Rows are points. Two turns around zero, p and q, are shown by what they do to some points. Write where each new point lands after one turn and then the other. Backwards means that the second turn is done in reverse. Each puzzle has new turns, and all numbers are rounded.
In the rows, 128 means zero.

Turn p:
[121 104] -> [153 130]
[162 151] -> [ 94 151]
[101 129] -> [137 103]
Turn q:
[115 139] -> [143 135]
[132 149] -> [146 116]
[145 149] -> [140 104]
[102  77] -> [ 92 172]
[147 127] -> [119 111]
Where do these land?
p, then q backwards: [164 113] -> [ 92 113]
p, then q: [115 155] -> [116 155]
p, then q: [106 116] -> [106 117]

Turn p:
[162 157 109] -> [153 119  87]
[ 94 128 131] -> [ 96 126 138]
[128 100 104] -> [139 100 150]
[159 121 144] -> [158 147 128]
[ 98 134 152] -> [ 95 148 135]
Turn q:
[138 108 134] -> [141 141 114]
[110 132 127] -> [133 112 136]
[166 173 113] -> [ 71 148 138]
[107  94 158] -> [178 130 129]
[131 124 146] -> [140 141 135]
[116 137  89] -> [105  96 114]
Where do these land?
q, then p: [132  86  88] -> [143  72 130]
q, then p backwards: [110 128 149] -> [141 103 126]
q, then p: [150 168 148] -> [ 92 161 118]
p, then q backwards: [124 151 121] -> [136 120 106]
p, then q backwards: [125 106 134] -> [121 141 145]

Turn p:
[133 134 134 150 103 125] -> [109 129 141 137 147 144]
[138 109 121  94 140 122] -> [150 134  97 117 113 132]
[145 108 152 102 112 126] -> [155 130 104 131 149 149]
[126 183  99 147 112 123] -> [ 81 112 156  93 131 126]
[114 122 151  84 117 125] -> [151 113  91 123 153 118]
[132 137 135 145 131 159] -> [138 136 161 127 137 120]
[ 60 156 131 157 114 133] -> [ 84 110 144 147 153  74]
[155 107 130 153 175 112] -> [145 128 143 154  76 149]
[150  94 101 119 148 126] -> [142 159 112 125  92 141]
Turn q:
[123 116 110 218 114 133] -> [185  73 157 156 134 100]
[118 121 122 168 153 117] -> [146 115 130 157 154 104]
[139 118 109  86 137 134] -> [120 145  89 107 122 138]
[128 157 120  91 139 142] -> [122 168 112 130 112 149]
[145 124 157 127 124 134] -> [119 122 144 116 143 149]
[108 122 151  87 112 131] -> [ 81 130 125 120 108 142]
[135 137 128 118 116 104] -> [122 143 139 110 124 113]
Where do these land?
q, then p backwards: [117 133 143 137 136 130] -> [124 126 139 147 122 126]
p, then q: [115 100 125 174 104 159] -> [133 150 171 172 145 127]
q, then p: [153 163 153 133 117 108] -> [158  87 137 125 146 126]
p, then q backwards: [113 124 110 137  87 157] -> [140 139 148 111 157  91]
p, then q: [157 142 153  97 157 129] -> [134 114 111  80 139 152]
q, then p: [106 133 150 112 134 113] -> [111 111 130 142 134 101]
q, then p: [119 142 126 121 163 145] -> [112 134 164 119 116 120]
p, then q: [119 141 118 116 153 115] -> [117 115 124 105 113 112]
p, then q: [153  75  75 126 101  94] -> [164 148 125 162  57 142]
